Each row is a point. Each copy is the shape, with its points in the same order, turned, moved and blurred by noise. Say if it was mirrored as well.
In the rows, zero is written as 128.

Shape:
[[121 142 122]
 [166 142 148]
 [175 204  90]
 [103  90 164]
 [163  69 188]
 [143 167 162]
 [144 126  99]]
Copy 1:
[[137 125 123]
 [134 127 178]
 [151 208 147]
 [120  59 140]
 [135  53 199]
 [100 145 157]
 [170 124 131]]
Copy 1 is: only turned
Copy 2, 7 rows:
[[121 135 126]
 [128 109 160]
 [157 195 174]
 [ 92  65  98]
 [128  29 159]
 [ 94 129 167]
 [155 127 125]]
Copy 2 is: only turned
Copy 3 (7 x 3):
[[150 136 148]
 [173  84 132]
 [222 119 193]
 [103 120  98]
 [141  77  60]
 [146  82 162]
 [178 142 133]]
Copy 3 is: only turned
Copy 4 (7 x 3):
[[116 127 129]
 [156 139  98]
 [115  79  51]
 [139 167 179]
 [182 208 136]
 [168 109 117]
 [102 144 105]]
Copy 4 is: mirrored

Shape (7 x 4):
[[119 173 141  86]
 [121 186 146 138]
 [110 149 106 179]
 [170 172 154  73]
 [138  38 153 145]
 [133 141 161 151]
 [156 101  89 148]]
Copy 1, 7 rows:
[[103 187 114  85]
 [110 201 124 141]
 [107 137 144 164]
 [143 199  72  81]
 [178  85 175  61]
 [153 178 156 120]
 [143  94 121 117]]
Copy 1 is: only turned
Copy 2 (7 x 4):
[[132 138 186 102]
 [ 87 143 156 114]
 [ 99 144  86 120]
 [132 143 230 153]
 [150  54  98 193]
 [ 87 109 142 151]
 [166 141 111 177]]
Copy 2 is: only turned
Copy 3 (7 x 4):
[[ 48 147 100 149]
 [ 58 138 154 146]
 [ 84  79 164 153]
 [ 48 173  90 102]
 [189 102  91 122]
 [101 135 149 132]
 [112  65 112  99]]
Copy 3 is: mirrored

Shape:
[[154 128 120 140 145 170]
 [163 107  94 147 132 179]
 [119  98  86  99 150 189]
 [114 128 156  88  66  75]
 [136 104  74 136 120 141]
 [131 176 117 180  60  79]
 [148  73 111 145 111 144]
 [ 84  93 141 118 132 112]
 [125 155 151 138  24 110]
 [179 108  84 125 157 147]
 [119  79  57 107 163 152]]
Copy 1:
[[151  97 129 124 144 173]
 [152  74 104 115 132 166]
 [106  89 100  75 184 174]
 [ 88 177 127  85  97  83]
 [142  84  88  90 143 129]
 [190 131 128 107  83  58]
 [105  71 116 115 119 133]
 [ 90 114 135 102 162  94]
 [148 160 150  69  56  89]
 [142  95  69 142 151 165]
 [109  75  67  87 199 139]]
Copy 1 is: mirrored
Copy 2 (11 x 6):
[[118  76  88 159 127  90]
 [139  74  85 166 105  63]
 [107  36 105 134  78  87]
 [ 75 167 170 116 113 102]
 [143  93 109 149  74  76]
 [151 204 124 163 113 103]
 [113  76 144 190 100  63]
 [104  90 155 152 101 139]
 [ 78 210 117 164 112  81]
 [164  62 119 130 124  58]
 [146  29 131 128  62  85]]
Copy 2 is: mirrored

Shape, 14 rows:
[[100 162 168 214 157 132 179 165]
 [105  94 192 187 133  99 148 189]
 [120 131  72 158  94 147 104 118]
 [165  89 115 113 121 174 150 109]
 [137 182 128  29 136 120 158 141]
 [130 187  91  69 151  98 174 139]
 [123  97  93 134 144 121 133  89]
 [130  59 106 122 154 171 128  62]
 [153 111 110 192 156 134 132 185]
 [124 135 122 185 193 135  92 151]
 [207 155  91  53 117 101 157 107]
 [124  89 119 173 137 144 141  50]
 [142 167 104  62 123 132 192 142]
 [170 154 136  67 121 142 137  90]]
Copy 1, 14 rows:
[[ 82 206 101  75 128 178 179 184]
 [ 85 147 130  92 148 136 182 232]
 [112 112 151  98 130 160 125  92]
 [173 152 177 150 127 142 116 134]
 [182 185  95 107 104  37 128 118]
 [169 188  67 102 134  70 153  92]
 [133 127 122 165 151 140 122 119]
 [143 134 154 198 140 154  80 138]
 [115 152 153  75 198 156 155 162]
 [ 64 176 133 107 196 134 129 145]
 [206 161 147 144 124  59 164  73]
 [103 150 151 191 119 179 127 130]
 [200 177  95 111 108  86 128 110]
 [164 174 152 151  93  65 132 103]]
Copy 1 is: mirrored
Copy 2:
[[158 188 166 138  92  71 207 157]
 [141 145 134  89 107  73 200 206]
 [108 157 101 153  62 116  93 117]
 [178  94 111 123  78 149 113 111]
 [142 132 188  82 162 132  77  80]
 [164 178 167 104 160  99  74  84]
 [154 123  76 158 121 110 112 128]
 [166  83  64 160 104 155 131 105]
 [170 184 118 124  73 132 134 194]
 [143 184 123 177 119 142 157 182]
 [182 110 170 113 129 127  16 102]
 [161  93  88 196  89 104 146 117]
 [167 148 169  80 127 112  83  71]
 [148  92 170 133 114 137  82 102]]
Copy 2 is: only turned
Copy 3, 14 rows:
[[118  54 115 139 106 193 136 199]
 [133  95 144 130  91 114 165 211]
 [ 86 111  74  74  99 123 106 108]
 [153 122  61 148 103  97  95 100]
 [183 176 119 119 198 167 107 100]
 [130 160  95 125 204 178 100 124]
 [ 80 132  94 142 116 109 101 108]
 [105 135  89 179  71  94  87  74]
 [112 106  77 111  95 123  95 208]
 [ 94 121 124 115  75 155  62 179]
 [160 150  81 120 222  99  66  96]
 [ 79  81 103 171  91 104 101  90]
 [163 151  73 128 187 165 120 111]
 [174 130 116 128 167 120  74  73]]
Copy 3 is: mirrored
Copy 4 (14 x 8):
[[ 79 140 139 188  79 140  59 139]
 [ 46 156 122 160 151 137  72 171]
 [122 131 110  95 116 144 144  69]
 [154 159 144 115 128 142 179 156]
 [174  74 125 153 147  35 162 156]
 [164  98 120 186 135  45 152 117]
 [149 151 167 132 152 133 141  86]
 [160 161 204 105 152 172 177 119]
 [ 90 146  94 176 133 187 129 128]
 [113 100 133 168 145 193  98 113]
 [223 145  87 148 153  67 185 135]
 [156 183 189 112 124 159 118 103]
 [156 120 117 160 112  47 178 143]
 [198 117 136 113 131  90 151 159]]
Copy 4 is: mirrored

Shape (12 x 9):
[[140 129 177  86  82 138 179 141  79]
 [106 130  78 102 161 104 185 180  98]
 [112 167 167 152 118  80 111 149 148]
 [128  85 119 163 126 160 197 147 163]
 [192  68 121 166 166 167 118  99 161]
 [175 119 101 126  55 148 100 163 127]
 [179 189  82 144 150 156 153  93 158]
 [105 121  83 101  96  85 121 127 140]
 [ 89 109 147 107 107 125  94 162 116]
 [104  87 166  98 129 123 104  68  83]
 [168 177 114 159 166  71 187 118  88]
 [ 91  79  72 154  49 187 114 147 140]]
Copy 1 (12 x 9):
[[ 84 109  77 122 158  91 132 197  99]
 [ 54 133 146 159 168 152 190 120 138]
 [156 134 166 171 172  96 100 130  87]
 [108 164 134 117  80 175 152 152  97]
 [172 176 156  59  83 114 152 129 141]
 [158 109 170  90 173 144 140 214 131]
 [ 95 193 175  86 142 128  78 126 163]
 [ 98 100 211 153 142 109 151 161 134]
 [144  65 140 149 152 123 153 140 111]
 [138  74 119 127 106  40 146 139 142]
 [ 91 219 138 154 184  77 137 127 155]
 [145  77 166 128  89 195 135 210 143]]
Copy 1 is: only turned
Copy 2, 12 rows:
[[165 183 146 151  99  68  51  78 142]
 [122 188  76 198  95  68 116 179 140]
 [121 173 162 138  72 125 178  93 137]
 [ 58 162 136 200 165 109  96 123 105]
 [ 94  78 137 134 177 118 113 129  42]
 [132 166 160 153  70 167  77 134  58]
 [111 138  38 160 118 147 131  87  66]
 [ 77 167 131 129  61 122 112 161 111]
 [144 164 172 130  96 125 116 156 151]
 [142 144 161  48 132  70  94 133 119]
 [118 180  63 156  88  37 165  92  78]
 [ 84 200 166 131 151 187  77 185  89]]
Copy 2 is: mirrored
Copy 3, 12 rows:
[[140 150 176  48 125 141 184 134 164]
 [137 160 145  85 189 193  94 146 104]
 [132 122 135 110  92  89 123 136  80]
 [127  90 178 148 190 142 138 162 158]
 [146  65 125 173 187 121 145  66 171]
 [177  82 111  87 101 141 108 139 195]
 [204 109  74 136 192 118 165 145 123]
 [116 147  91 122 110 168 110 147 139]
 [137 156 162 113  87 133  95 111 149]
 [101 189 131 118 118 115 159  61 170]
 [129 121  93  57 206 115 154 129  72]
 [145 125 138 151 127 133  72 175 237]]
Copy 3 is: mirrored

Shape:
[[ 93  70 132 154 147 164 118 125  79 187 128]
 [156 159 178 150 139 106 120 106 152  81 172]
 [124  63 133 142 127 140 140 100 160 104 133]
 [ 85 108 167 152  82 103 146  60  92 137 101]
 [167 152 106 166  74 130 134 175 160  91 113]
 [ 61 148  82 124 116  76  92 161 137 111 134]
 [ 78 140  74 102 166 145  73  91  61  77  78]
 [155  69  95 138 161 148  71 110  70 165 173]
 [153 141 103 102 131 153 123 128  89 170 178]
 [127 173 115 108 167  90  96 135 123 123 104]
 [135 155  79  80 108 161 181  71  93  89  90]
 [146 158 152 110 137 110  95  95 136 168 117]
 [162 116  89 129  92 165  77 163 168 102 132]
 [167 114 168 102 150  85  84 129 108  78 132]
 [ 92 157 157 116  69 142  97 179 133  85  70]
 [163  95  91 124 131 159 169  96  64 153 154]]
Copy 1, 16 rows:
[[100  77 156 120 118 182 145 187  67 120 172]
 [131 117 113 176 143 153 164  83 143 165  84]
 [ 96  80  70 105 120 178 127 129 101 131 111]
 [ 95  61  93 190 142 121 125 143 105  75 156]
 [134 175 108 135  94 120 124 147 116 109  44]
 [124 173  94 145 147 114 106 196 150 166 146]
 [100 157 125 105 249 122 122 159  72 121 170]
 [164  99 148 107 136 178 138 140  31 175 169]
 [173 122 167 100 117 143 157 130 107 132 165]
 [ 96 156 144 131 164  97 133 130 126 172 139]
 [121 144 103  80 174 105 129  85 115  42 152]
 [114  86 146 135 134  84 164 122 119 163 132]
 [160 138 108  79 125 128 128 166  94 150  55]
 [121 112 142 150 171 144  88  86 110 184  99]
 [106 130 137 139 174 108  95 195 154  98  55]
 [145 117 141  99 108 168 141  97  66  86 179]]
Copy 1 is: mirrored
Copy 2:
[[118 173 161 124 106 158  64 192 135 147 130]
 [ 99 103 158 147 203 106 157 132 140  86 154]
 [120  85 143 123 125 158 105 118 132 149 172]
 [145 129 180 210 130 165 138 175 146 165 147]
 [143 140  58 155 189 102 133 110 116 137 178]
 [149 148  84 164  89  99 149 115 174  96 102]
 [121 153 165 207  98  92  72  88 122 142  47]
 [112 116 137 105 137 138  40 197 124 112  76]
 [118 158 124  94 180 147 113 163 134 123  66]
 [114 153 131 148 124  66 159 132 115 110  87]
 [114 145 141 176 178 148 138  86 108 213  63]
 [152 136 168 119 154  88 160 167 110 128 109]
 [175 122  80 107 172 107  89  94 108 118 141]
 [110 100 150 161 149 119 139 134  69  61 115]
 [187 197 117 186 138 115 143  81 108 111 162]
 [ 82 137 128 122 175 183  85 173 117 177  84]]
Copy 2 is: mirrored

Shape, 17 rows:
[[ 76 157  82 120  81 184 130 111  76 150  81]
 [170 117 117  66 143 112 107 116  79 172 160]
 [ 96 168 133 158 164 108  89  79 147 103 182]
 [151 177 153 143  69  93 142  73 115 104 158]
 [145  91 114  86  67 134 160 163 151 158 112]
 [ 95 153 113  53  86 144  95 160 151 175 191]
 [123 176 117 119 151 160 146 111 104  57 147]
 [107 106 147  87 113  89  87 119 167  83  90]
 [116  68 142 108 121 135  86  80  79  61 155]
 [ 87 122 115 126  73 189  78  97 153  67 189]
 [140 151  67 141 179 139  91 149 129 127  86]
 [ 71 116 148 139 141 130 109 165 175 122  90]
 [145  66 138  71 106 198 188 154 157 180  89]
 [109 127  69 132 106 122 147 124 119 122 195]
 [106 135 115  77  75 187 176  89 137 171 178]
 [ 88  92 179 156 170  97 154 139 184 156 141]
 [ 89 175 112 136  90  90 181  71 158 147  88]]
Copy 1, 17 rows:
[[139  98 124  55 103 134  54 106  67 128 181]
 [137 139  73 104 151 190 149 116 162 113 140]
 [116 181 184 157  99 157  93 102 135  75 103]
 [182 104 169 162 146 162  77 125 166  74 145]
 [122  95 108  95 183 125 141 191 115 119 173]
 [ 87 164 146  83 135 190 150 155 113  79 212]
 [145 115 182 138  86 187 107 106  82 120 104]
 [112  98 180  69 177 132 134 133 149  75  82]
 [173 145 138  95 197 191 104  90  94 111  70]
 [106 164 187 118 186 190  71 128  47  61 137]
 [ 87 105  90 107  65 140  96 138 106 102  84]
 [ 75 143 179  68 138  94 118 161 118 126 109]
 [ 79  75 102 103 199 116 136 153  90 193 185]
 [157 167 121 129 118 156 127 140  76  81 155]
 [114 135 139 145 165 176 124 100  84 124 232]
 [ 98 185 174 142 158  75 130 150 156 141 111]
 [149  83 179 129 118  73  98 100 147  88 188]]
Copy 1 is: only turned
Copy 2, 17 rows:
[[169  86 156  43 100  50  89 128 100 122  89]
 [131  41 162 158 155  99 149 175 127 130 137]
 [139 125  79 151  71 112 109 180  85 105 193]
 [141 120 153 147  47 158 143 133 116 135 119]
 [109 112 159  91 138  78 163 108 203 145 110]
 [136  36 119 102 105  86 126 151 213 141 181]
 [116 112 156 110 108 112 103 117  61 151 177]
 [119 161 144 157 132 106  59 142 181 118 134]
 [ 92 103 166 199 109  51  81 108 100 103 142]
 [144 105  97 140  52  50  93  65 129 134 180]
 [179 137 124  85 196  96 108 140  96 106 155]
 [100 149  96  77 136  94  82 153 153  97 139]
 [ 66  97 125  69 179  61 156 100 180 184  75]
 [140 101 155 107  84  58 174 129 122 113 184]
 [111  64 119  90  61  62 157 131 151 191 121]
 [ 55 161  79 113 127 102 157 184 157  90 145]
 [151 175 146  85  62 116 141 189 137 153  96]]
Copy 2 is: only turned
Copy 3, 17 rows:
[[175 162  91 155 127 170 173  67 133 151  74]
 [154 109 181 131 186 139  93 138 115 187 102]
 [ 50  84 109 168 136 155 134 138 138 141 160]
 [154  50  86 157 178 131 159 144 178 142 148]
 [197 133  93  63 132 143  94 141 164 166  88]
 [149 111 112 150 100 195  75 160 150 221  82]
 [124 111 144 154 132 173 175 160 146  85 119]
 [118 110 123 105  75  72 126 137 172 157 130]
 [116  48 181 115 113 125 132  81 149 111 106]
 [126  60 113 152  61 202 109  93 177 116 132]
 [126 184 119 131 124 135 127 135  74 123 148]
 [ 87 155  67 106  83 110 107 137 146 129  91]
 [186 189 116  59 153 155  63 123 198 130  54]
 [129  82 109  97 143 211 142 134 120 161 125]
 [161 121 114 129 162 226 111 117 213 174  86]
 [ 42 128  71  72 159 120  85 155 165 139  95]
 [127 148  52 120 166 131 192 125 197 180 141]]
Copy 3 is: only turned

Shape (15 x 12):
[[146 185 144 107 115 191 145 154 117 167 160 116]
 [116 122  73  79 150 119  43 125 106 134 149 173]
 [124 108 111 121 186 197 150 111 141 105 123 128]
 [151 107  71 143 104  90 161 114  85 143 117 147]
 [153  78 146  72 158 141 148 166 102 109  84 179]
 [188 117 130  80 151 166 129 112 107 114 131 108]
 [128 165  62  95 104 182  42  88 163 166  89 148]
 [155 161 118 162 157  85 142 121 140 100 145 171]
 [ 79 124 153  80 148  84 146  99  97 105 101  96]
 [136 113 174  49 141 135 139 160 150 106 180 116]
 [105 117 129 141 165 125 133 212 106 142 104 101]
 [124 116 198 147 123 136 140 106 136 151 134 118]
 [ 97 159 100 112 172 183 128 116 148  24 155 136]
 [116 172  49 112 135 147 153  93 143 104 158  72]
 [175 138 127 225  84 161 168 143 109 134  93 126]]
Copy 1, 15 rows:
[[174 155 115 157  63 103  90  89  99  86 161 146]
 [163  92  73 140 180 164  92 127  86 144  82 153]
 [152 111 159 108 136  81 133  41 101 145 135 113]
 [133 147 113 149 180  79 158 168 131 105 117 132]
 [154 138 109 142 143  99 158 127  80 226 142 111]
 [180  95 159 122 110 104 122 125  85 153 153 128]
 [185 137 157 180 204 126   7  96  97 128 126 169]
 [ 85 161 123 107 152 143 152 118  67 100 150 152]
 [159 166 165 127 144 173 151 144 107 138 105  63]
 [154 139 119  90  53 144 119 126  90 173 102 138]
 [148 147 111 188 110 145 185  83 158 150 136 131]
 [ 88 167 162 163  91 109 116 104  93 139 109  89]
 [152 111 133  32 158 150  98  48 101 124 159 114]
 [187 130 172  76 147 118  97 109 142  54 121 144]
 [ 81 149 148 185 121  55 126 101 160  96 202 126]]
Copy 1 is: mirrored
Copy 2, 15 rows:
[[141 156 106  86 151 176  85 102 155 100 191 173]
 [198 152 177  95  89 119 142 162 106 118 147 210]
 [152 125 158  97 148 145  88 183 144 123 157  87]
 [147 153  95 107 158 124 130 146  86 160  75 152]
 [187  99  97  66 137 116 178 170 110 147 187 109]
 [165 102 157  84 183 150 119 128  91  98 176 131]
 [138 171 186  92  41 155  89 133  77 144 165 164]
 [113 167 100 152 161 156 160 195 100 109 140 151]
 [149  50 151 146 152 149 166 131 150 149 114 140]
 [132  83 139  94 173  99 155 133 152  85 215 152]
 [192 104  59 119 105 125 113 145 155  98 134 117]
 [138 123 119 172 166 116 112 110 140 139 179 120]
 [113 151 199 100 136 182 153 199 175  76 161  99]
 [ 74 126 171 101 136 166  89 155 135  93  90 148]
 [141 212  62 133 157 164 110 102  89 118 131  76]]
Copy 2 is: only turned
Copy 3, 15 rows:
[[ 68 130 116 117 131 107 126  74 129 170 176  90]
 [143 120  66 161  82 194 122 149  95 152 142 170]
 [133  96 173 126  79 170  87 106 151 163 132  78]
 [131 158 166 158 140 117 115 207 127 148 154 132]
 [204 165 133 140 140 165  60 109 112 128 162  92]
 [125 119 122 129 133 179 105 129 152 130 183  64]
 [ 84 124 110 185  30 170 136 105 155 129 193 185]
 [127 147 144  71  87 118 134 170 113 108 111 113]
 [129 124 130 194 142 151 111 127 100  80  80  74]
 [165 101  63 129 142 125 115  87 131 130 137  48]
 [127 114 142 120 177 129  71 101 130 143 101 156]
 [129 148 157 134 141 129 177  91 159 125 109  85]
 [127  37 147 106  49 155  94 114  81 119 127  71]
 [ 53  59 133 155  82 121 108 166 139 140 133  88]
 [110 142 235  92 147 102 144 131 155 130 184 141]]
Copy 3 is: only turned
